Rows are points. Before rounding, the points of a table are all equally far from one centre. They may lie mostly on one side of it. Where is the centre, to within rounding?

Points, 8 rows:
[[ 1.76  1.75]
 [ 0.37 -1.38]
 [ 2.97 -1.63]
 [ 0.35  1.07]
 [ 0.76  1.44]
 [ 2.52 -1.90]
 [ 3.14 -1.48]
 [ 2.56 -1.88]]
Centre: [ 1.80 -0.15]

Points (9 x 6):
[[ 2.35 -2.70 -2.28  2.49  2.68 -0.16]
 [ 0.77 -1.02 -2.16  1.47 -1.07 -2.30]
 [ 1.42  1.37 -1.67  2.45  0.47 -1.90]
 [ 2.10 -1.82  0.82  1.89  4.36 -0.31]
 [-0.32  1.33 -1.03  1.67 -1.33  2.60]
 [ 2.83  1.16  0.82  2.99  0.23 -1.45]
 [ 1.26 -0.36  0.92  1.68 -1.61  3.63]
 [ 0.87  0.00  1.41 -1.04  3.53  1.34]
 [-0.99 -0.55  3.62  2.21  1.42  1.50]]
Centre: [ 0.64 -1.04  0.16  1.39  0.78  0.53]

Points, 17 rows:
[[-3.35 -0.78 -0.99 -0.53 -0.40  0.49  1.64 -1.40  2.56  0.01  0.41]
 [ 0.23  3.31 -0.08  1.18 -1.59  2.31 -0.59  1.60 -1.05  0.74  0.79]
 [ 0.53  0.75  0.01 -0.77  2.22  2.93 -1.05  0.76  4.71 -1.26 -0.20]
 [ 1.14 -1.53 -3.78  1.36 -2.99  2.25  1.95 -1.08 -0.31 -1.26 -2.20]
 [ 4.51 -3.10 -3.43  0.07 -1.06  1.44  0.94  1.24  1.01  0.52 -1.96]
 [ 4.06  0.62  0.80  0.97 -2.00  1.31  3.55  1.79  2.89  0.04 -0.39]
 [ 1.15 -2.06 -2.32  0.63 -0.09  2.26 -1.34 -0.19  5.53  1.46  0.47]
 [ 4.26 -0.56  0.21  1.63  0.72 -1.29  0.77 -2.29  1.12 -2.82  0.85]
 [ 2.08 -2.51 -1.55 -0.40  2.27 -0.02 -0.46  0.10 -2.25 -0.16  0.35]
 [-1.37  0.92 -0.35 -1.56  0.37 -1.52  0.79 -0.23  3.25  1.45  1.99]
 [ 1.50 -0.58 -1.02  0.76 -0.09  4.63 -0.49  2.23  0.89 -3.32 -0.19]
 [-0.54 -0.92 -1.07 -0.40 -1.78 -1.44 -0.15  1.13 -0.95  0.23  3.06]
 [-2.18  0.31 -2.79 -1.97 -0.25 -0.03  1.23  2.86  3.46 -0.58 -0.78]
 [ 2.79  1.72 -0.13  2.44 -2.09  2.84  2.24 -0.66  0.45  1.89  1.12]
 [ 3.55  0.93 -1.27  1.67  2.68 -3.51 -0.41 -0.14  1.19 -1.58 -0.90]
 [ 2.63 -0.29 -1.40 -2.11 -1.75 -0.66 -2.43 -1.55  1.98 -1.62 -0.58]
 [ 0.17 -0.08 -1.01  2.32  2.09  2.50  2.26  2.09  1.41 -2.40 -3.45]]
Centre: [ 1.27  0.18 -1.88  1.15  0.01  0.40  0.58  0.54  1.64 -0.44 -0.12]

Points (21 x 14):
[[ 0.31  0.01 -1.79 -0.57  0.13 -1.69  1.14 -3.05  0.73 -1.44  3.66  1.77
  -1.06  2.78]
 [-1.20 -1.48 -1.16  0.22 -0.08 -2.97  2.68 -3.54 -3.25 -0.71  0.85  2.26
  -2.57  1.35]
 [-1.52  2.27 -0.34  2.52 -1.47  0.89  2.10 -0.96 -0.97 -1.15  1.66  0.46
  -3.38  2.10]
 [-1.25 -0.33  0.31  3.22  3.06  0.41  2.11 -0.96 -1.84 -3.31  2.92  1.70
  -2.53 -0.24]
 [-0.92 -1.77 -1.45 -0.07  0.13  0.05 -0.65 -3.73 -0.89 -0.33  3.78 -0.91
  -1.79  2.14]
 [-1.03 -1.12  2.55  0.89  0.28  0.79  2.70 -3.10 -2.38 -1.20  2.47 -0.05
  -3.78  1.54]
 [-1.62 -0.72  0.27  0.93  0.05 -0.08  0.31 -3.08 -0.61 -2.52  1.51  2.39
  -5.10 -1.47]
 [-2.44 -0.83 -0.85 -0.32 -0.05 -2.75  1.82 -4.13  0.91 -1.45  0.95  1.15
  -2.37  2.13]
 [-1.26 -3.40 -2.50  1.46  0.63  1.04  0.64  0.19  0.94 -1.97  1.14  3.73
  -1.10  1.45]
 [-0.94 -3.03 -1.89  1.75 -0.42 -0.32  1.04 -0.64 -2.86 -2.08  2.83 -0.44
  -4.27  1.71]
 [-2.03 -0.31 -2.52  2.73 -1.69 -0.31  1.92 -1.34 -3.02  0.32  2.02 -0.32
  -1.67  1.56]
 [-1.20 -2.50 -1.33  1.80  1.97  1.10 -0.15 -3.82 -1.49 -2.23 -0.11  0.67
  -3.13  0.94]
 [-0.62 -0.42  0.02 -2.18  0.84 -2.99  0.10  0.39 -3.06  1.06  3.24  0.37
  -1.58 -1.05]
 [-2.57  0.22 -0.05 -2.06 -1.36 -0.04  3.39 -2.87 -2.27  0.13  0.46  0.06
  -2.02 -0.25]
 [ 1.35  0.30 -1.63  0.88  2.38 -2.34  2.51  0.32 -1.02 -0.61 -1.10  0.88
  -3.22 -0.30]
 [ 1.76 -1.33  2.40  0.22  1.06 -0.91  3.98 -1.36 -2.03 -0.71  1.28  1.99
  -1.67 -1.70]
 [-0.23 -0.56 -1.64  0.86  0.93 -2.76  2.39 -3.49 -0.79 -0.65  2.09 -0.07
   0.67 -1.68]
 [-1.82 -0.47 -3.69  1.29  0.49  0.37  0.04 -1.46 -1.31  0.16 -1.22  1.98
  -1.66  2.10]
 [ 1.09 -1.56  0.30  0.11  2.93 -2.50  3.57 -2.22 -1.43 -0.64  1.79  1.94
  -1.68  1.99]
 [-0.48 -0.86 -2.01 -1.05 -0.14 -1.73 -0.85  0.45 -0.63  0.76  4.45  2.20
  -1.64  1.59]
 [-1.53 -3.21 -2.80  1.44  2.98  0.60  0.72 -1.98 -0.80 -1.46  2.55 -0.54
  -1.49 -0.01]]
Centre: [-0.86 -0.97  0.18  0.33  0.21 -0.58  0.77 -0.48 -0.99 -1.32  1.04  0.85
 -1.18  0.40]

Points:
[[-2.44 -2.02 -3.92 -2.25  2.34  1.73 -3.23 -1.55  1.51 -0.33 -0.54  1.14
   1.42  0.23 -1.88  1.05  0.32 -2.18 -2.31  2.92  4.09 -0.01 -1.08  0.09]
 [-2.08 -2.76 -0.84  0.21  2.85  2.74 -3.04 -2.30  1.41 -1.55  0.97  2.29
   0.97  0.19  0.35 -1.10 -1.25 -2.19 -0.65  1.05  4.41 -0.02 -3.29  0.92]
 [-1.24 -0.59 -1.52 -0.26 -1.21 -0.32 -4.17 -3.04  2.80 -0.92  1.55  0.67
   0.31  0.15 -1.26 -0.35 -0.88 -1.30 -3.92 -0.30  4.69  0.47 -0.08 -0.86]
 [-1.22 -0.75 -4.22 -1.76  1.54  0.11 -3.19  0.87  0.49 -2.21  2.42  3.30
  -1.30 -0.66  0.65 -0.04 -1.62 -3.69 -1.35  0.31 -0.47  2.11 -1.18  0.07]
 [ 1.74 -3.33 -2.49 -3.25  2.47 -0.63 -1.65 -1.96  0.63 -0.66  0.33  1.15
   1.86 -1.65 -1.15  0.17 -2.31 -0.45  0.04  0.24  4.62 -0.79  1.28  0.54]
 [-0.24  1.69 -2.69 -0.77 -1.35  1.48 -1.09 -0.91  3.51 -3.45 -0.54  0.94
   0.64  0.38 -3.15  0.52 -0.08 -2.96 -1.91  0.85  3.07  0.37 -1.23  0.96]
 [ 2.23 -0.12 -2.48 -2.85  1.56 -1.02 -1.10  0.42  2.84 -2.11 -0.80  2.10
  -0.09 -0.07 -1.77  0.60 -1.49 -3.45 -1.12  0.56  1.00 -0.30 -0.06  4.17]
 [-1.62  0.78  0.06 -2.64  3.01  1.04 -0.74 -1.44  1.54 -0.27 -0.73  1.94
   2.30  2.12  1.20  0.49  0.70 -2.78 -2.89  1.46  4.81  0.54 -1.26 -0.53]
 [-1.86 -1.13 -2.20 -1.18 -1.45  2.11 -3.12  1.69  1.61 -0.16 -2.30  0.41
   1.50 -1.93 -2.25 -0.24 -1.05 -2.72 -1.81  2.04  1.48 -1.31  0.45  0.35]
 [-2.36 -1.21 -0.72 -0.77  2.87 -2.84 -2.09  0.97 -0.66  0.08 -2.18  1.48
   1.84  0.09 -2.62  0.12 -0.32 -4.35 -2.99  0.24  2.20 -0.90  1.53 -0.20]
 [-1.28  0.06 -1.87  2.11 -0.18  1.02 -1.08  1.09  0.22 -2.62  1.03  3.29
   0.11  0.09 -1.96  0.39  0.61 -4.57 -2.71 -0.44  2.20  0.82 -0.42 -2.78]
 [-2.57 -2.07 -0.75 -0.03  1.12  0.11 -0.46 -2.42 -0.49 -0.76 -0.62  3.26
   0.89 -3.36 -1.41  0.50  0.83 -1.43 -4.06  0.88  3.26 -1.00  0.04  1.35]
 [-1.87 -0.16 -1.52 -0.57  0.77  2.20 -2.63  0.55  3.46 -0.19  2.04  4.01
   0.06  1.63  0.19  0.95  0.35 -1.28 -1.01  3.33  3.08 -0.96 -0.93  0.96]
 [ 1.28 -1.24 -1.94 -1.96  1.42 -0.67 -2.96  2.43  3.05 -0.71 -1.73  2.37
   0.14 -0.40 -1.89  0.32 -1.33  0.39 -1.98  1.33  1.40 -3.10  1.32  0.00]
 [ 0.36  1.02 -4.40  2.32  0.96 -0.18 -4.34 -1.13  0.66 -0.58  1.62  1.65
  -2.10 -0.19 -0.51  0.33 -0.75 -2.34 -3.75  2.39  2.85  1.02 -0.43 -0.16]
 [-2.05  0.55 -0.34  1.47  2.07  0.56 -2.66  3.04  1.79  1.62  0.36  2.88
  -0.03 -0.46 -0.52  3.45 -0.46 -2.67 -1.77  1.46  3.90 -0.08 -0.60 -0.80]
 [-4.19 -0.83 -0.05 -2.09  2.12  0.93 -2.67 -0.52  0.54  1.16 -0.26  2.06
   0.17 -1.32  0.52  0.96 -2.11 -1.72 -2.20  2.93  1.87  2.48 -1.68 -0.08]
 [ 0.13  1.17 -4.04  0.08  1.41 -0.70  0.35 -0.47  1.32 -1.06  1.02  0.40
   1.05 -0.83  0.08  0.43  1.85 -1.91 -3.56  2.55  2.75 -2.42  2.76 -0.35]
 [ 0.01 -1.77 -0.40 -1.86  1.65  1.17 -4.83  1.03 -0.63 -3.77  0.32 -0.94
   1.50 -2.30  0.06 -1.15 -0.27 -0.22  0.41 -1.70  2.70 -0.72 -0.02 -1.66]
 [-1.62  1.55 -1.59 -0.07  1.58  1.48 -3.34 -1.46  2.25 -1.23 -2.39 -1.58
  -0.02 -0.72  0.77  1.93 -0.13 -0.48 -2.31  2.04  0.89 -0.51  2.37 -0.63]
 [-1.26 -0.12 -2.93 -2.13  0.17  0.36 -0.96  1.14  1.82  0.05  0.11  1.75
   4.42 -2.56 -2.20  0.11  2.98  0.54 -0.52  0.94  3.44  2.22  1.51  1.20]
 [-2.20  1.66 -0.48 -3.15  4.05 -0.86 -1.71  0.66  1.73 -0.07  1.79  1.65
  -0.85 -0.45 -1.08  1.29 -0.06 -4.50 -1.17  2.91  2.64 -0.15 -1.64  0.27]
 [-2.15 -2.28  0.21  1.89  4.77 -1.67 -0.86  0.80  1.88  0.11 -0.46  2.24
   2.54 -1.78  0.10 -0.33 -0.73 -1.50 -3.77  1.35  3.80 -0.90  0.83 -0.14]
 [-3.66  0.77 -1.33 -0.49  1.15  0.74 -0.58  0.61  2.47  0.41  0.58 -0.51
   1.34 -1.35  0.18  1.73 -0.74 -3.69 -1.58  1.62  2.47  4.50  0.79 -0.40]
 [-1.81 -0.35 -2.93  0.61  2.40  0.11 -2.56  3.02  2.11  0.46  0.92 -0.19
  -0.53 -1.95  1.73 -1.91  1.13 -1.69 -2.66  3.09  2.48 -2.19 -0.29 -1.51]
 [-3.58 -0.76 -4.57  1.16  1.17  1.33 -0.85  0.13  2.29  0.51 -1.56 -0.56
   1.36 -3.11  0.39 -0.61 -0.87 -3.94 -1.54  0.72  1.99  0.53  0.35 -0.26]
 [-2.17 -0.79 -1.13  0.07  3.46  1.99 -3.68  0.53  0.46 -0.39  0.46  2.56
  -2.24 -1.79 -1.03 -0.76 -3.28 -1.99  1.08 -0.05  3.60  2.09 -0.69  0.76]
 [-0.56  0.82 -1.55 -1.43 -1.02  0.66 -3.72  2.12  1.85  1.43 -0.69  1.93
   2.39  0.48 -1.62  1.86 -0.37 -0.53 -2.30  0.71  3.12  1.49  2.75 -0.09]
 [ 1.18  0.68 -1.84 -1.72  1.78  0.89 -3.87  3.06  2.70  1.04  0.85 -0.65
  -1.23 -1.85  0.12  0.60  1.04 -0.53 -1.81 -2.00 -0.83 -1.62  0.16 -1.14]
 [-1.64  1.61 -0.68 -1.05 -0.09  0.02 -0.73 -0.22  4.92  0.83  0.47  2.63
  -0.51 -0.73 -2.75  1.77  0.46  0.14 -2.82 -1.26  0.66  0.64  0.66 -1.32]
 [-2.34  1.95 -2.65 -1.14  0.13  1.23 -2.20 -0.75  1.64 -3.00 -0.36  3.39
  -0.35  0.42 -1.62  0.79 -0.41 -4.00 -1.86  0.10  1.32 -0.62  0.47  1.59]]
Centre: [ 0.14 -0.23 -1.16  0.10  1.80 -0.45 -1.73 -0.14  1.13 -0.19  0.30  0.87
  0.80 -0.79 -0.52 -0.48  0.55 -1.23 -0.59  0.28  1.57  0.79 -0.60  0.13]

Points (27 x 24):
[[-0.83  1.35 -2.03  0.39 -1.81 -0.45 -2.35 -0.83  0.77 -5.15  3.24 -2.42
   0.22 -0.15 -0.26  2.54 -0.11 -1.70 -2.48  1.66 -2.17 -0.03  1.15 -1.88]
 [-0.25 -0.38 -1.52  0.00 -0.34  0.69 -3.01  2.50 -0.29 -1.94  0.65 -3.81
   2.36  0.68 -0.99  2.38  1.60  0.19 -2.95  1.68 -2.66 -1.48 -0.81 -1.73]
 [-2.74  1.76 -2.43  0.38 -2.18 -0.04 -1.60  0.76  1.07 -1.53  2.98 -4.07
   4.49 -2.47 -1.76 -0.21 -1.67 -1.00  0.36  1.51  0.27 -1.21  1.30  0.23]
 [-2.16 -1.73 -3.63 -1.73 -0.31  0.14 -0.04 -0.79  1.01 -1.81  1.86 -4.60
   3.54 -0.17 -1.96  3.65  0.32  0.77 -0.72  2.46 -0.51 -1.47 -0.52 -2.41]
 [-1.58  2.02 -3.64  0.84  0.25 -0.55 -2.39  0.24  1.48 -3.34  1.96 -3.52
   2.79  0.52  0.54  0.23 -0.84 -1.50  0.25  3.49 -1.92 -1.67  0.25 -2.91]
 [-1.63  1.08 -3.49  0.27 -1.30  1.66  0.80  0.03  1.73 -1.44  1.52 -3.31
   0.71  0.15 -2.95 -0.16 -2.29 -0.19 -0.55  1.50 -2.93  0.06 -0.50 -2.67]
 [-2.90  1.00 -2.87  0.54 -0.91  0.65  0.44 -0.60  0.81 -3.08  2.63 -3.29
   2.12  0.91 -1.34 -0.08 -1.43 -0.07 -3.56  2.15 -1.82 -2.39 -1.43 -3.02]
 [-0.93  1.90 -2.60  0.85  1.03  2.04 -2.66  0.34  1.27 -1.40  1.63 -4.10
   3.76  2.21 -1.55 -0.53 -0.77  1.09 -0.40  1.61 -0.38 -0.27  0.96 -0.91]
 [-2.18  1.72 -2.69  0.29 -2.34  1.47 -1.28 -0.20  0.31  0.11  1.96 -4.90
   2.11  0.14  2.10  3.02 -2.80 -1.87 -2.64  1.06 -1.01 -1.64  1.04 -2.11]
 [-0.28  2.58 -2.19  0.06 -0.28 -1.39 -0.93 -1.31  1.70 -2.25  3.02 -3.33
   2.88  0.02  1.24  2.06 -1.13  1.38  1.48 -2.28 -1.83 -0.33 -0.71 -0.94]
 [ 0.23  1.81 -1.55  0.51 -0.10 -1.08 -1.36  0.67  1.09 -2.00 -0.33 -3.27
   3.12 -1.26 -3.32 -0.05 -3.64 -0.19 -1.31  1.53 -1.09 -2.65  1.37 -2.13]
 [-2.13 -0.40 -3.54  1.18 -1.27 -0.36 -1.45  1.05  1.19 -2.90  3.76 -2.92
   1.03 -1.92 -1.58  1.03 -1.53  0.02 -0.76  2.56 -1.22 -1.24  0.88  2.03]
 [-1.44  0.98  0.62  0.04 -0.22  1.46 -1.71  1.17  2.52 -3.35  0.71 -1.28
   2.39  0.15  0.28  2.01 -2.28  0.52  0.57  0.16 -0.66 -3.10 -0.36 -0.50]
 [ 0.77 -0.04 -0.85  0.47 -3.10 -0.25  0.00 -0.78  1.22 -1.70  3.17 -4.47
   2.04  1.71 -2.97 -0.71 -1.49 -0.04 -0.79  2.62  0.41  0.48 -0.95 -1.04]
 [-0.56  1.96  0.30  0.47  0.20  2.24 -1.22 -0.57  0.84 -2.60  1.72 -3.04
   3.19  1.79 -2.44  0.11 -2.59  0.53 -2.60  0.98 -2.14 -0.52 -0.41 -0.98]
 [ 0.53 -1.41 -1.34  0.67 -1.01  0.71 -0.37  0.01  0.99 -2.35  0.52 -4.10
   3.36 -2.26 -0.56  1.66 -1.85  0.69 -2.18  0.51  1.58 -2.43 -1.54 -3.17]
 [ 0.09 -0.31 -2.63 -1.18  1.00 -0.23 -0.68  0.55  2.72 -2.01  0.98 -2.30
   2.73 -0.09 -0.82  1.28 -2.58  2.47  0.05  0.07  0.77 -0.70  1.88  1.46]
 [-2.17  2.64 -4.18  0.54 -1.67  0.44 -0.49 -0.93  3.47 -1.79  1.65 -3.16
   1.50  0.82 -1.30  3.05 -2.96  0.90 -1.80  0.83 -0.05 -1.49 -1.03 -0.39]
 [-1.59 -0.90 -1.74  1.44 -1.36  1.60 -1.87 -0.03  1.28 -2.27  3.13 -2.54
   0.32 -0.85 -0.98  2.87 -2.92  0.57 -1.26 -0.49 -1.66 -1.47 -0.26 -1.72]
 [-1.42 -1.67 -2.00  1.43 -0.73  0.08  0.54 -0.50 -0.70 -1.01  1.42 -2.69
   2.18  1.31 -0.42 -2.55 -3.33  1.26 -0.19  1.26 -1.85  0.51  0.33 -1.45]
 [ 0.68  0.80 -2.25 -0.23 -1.53 -0.26 -0.56 -1.11  2.86  0.55  3.42 -4.53
   1.85  1.50 -1.16  1.02 -2.79 -1.29 -2.72  1.69 -2.33  0.43  0.33 -0.29]
 [-2.86  1.38 -3.08  1.30 -2.05 -0.75  0.76 -2.64  1.55 -2.31  2.15 -2.72
   2.45 -1.20 -2.87 -1.36 -2.11  0.98 -2.67  2.43 -1.33 -1.54  1.16 -0.41]
 [-4.23 -0.21 -3.20 -0.15 -1.16  0.98 -1.88  0.20  2.30 -3.33  1.49 -1.68
   1.49  0.27 -0.36  0.99 -0.49  1.95 -1.24  1.47 -1.72 -0.61 -0.88 -1.61]
 [-0.37  0.28 -4.33  0.34 -1.16  1.02 -0.49  0.37  1.57 -1.47  3.09 -4.80
   1.79  0.25 -1.22 -0.91 -2.61 -0.97 -0.73 -1.07 -1.79 -1.10  0.21 -1.75]
 [-1.98  1.10 -1.82 -0.20 -2.05  1.38 -1.50 -0.41  2.68 -4.08  2.11 -3.96
   2.66 -0.68 -1.68  2.70 -0.30 -0.02 -0.29  1.72 -1.89  1.18  0.34 -0.89]
 [ 0.22  2.15 -1.70  1.43 -1.09 -2.01 -1.16 -0.95 -0.60 -2.26  1.90 -3.93
   1.04 -0.06 -2.77  2.21 -2.99 -2.60  0.52 -1.88  0.58 -1.44 -2.41 -0.09]
 [-1.04  1.19 -1.23  1.90 -1.74  1.46 -1.09 -0.05  1.05 -4.17  0.92 -4.18
   0.90  0.01 -1.10  2.22 -1.71 -0.45 -0.71  4.83 -0.35 -1.63 -0.40 -1.22]]
Centre: [-0.77  0.69 -1.84 -0.11 -0.83 -0.49 -0.55 -1.72 -0.25 -0.91  0.19 -2.38
  1.61 -0.18 -0.21  0.91 -0.03 -1.00 -0.95  0.90 -0.39 -1.20 -0.13  0.11]
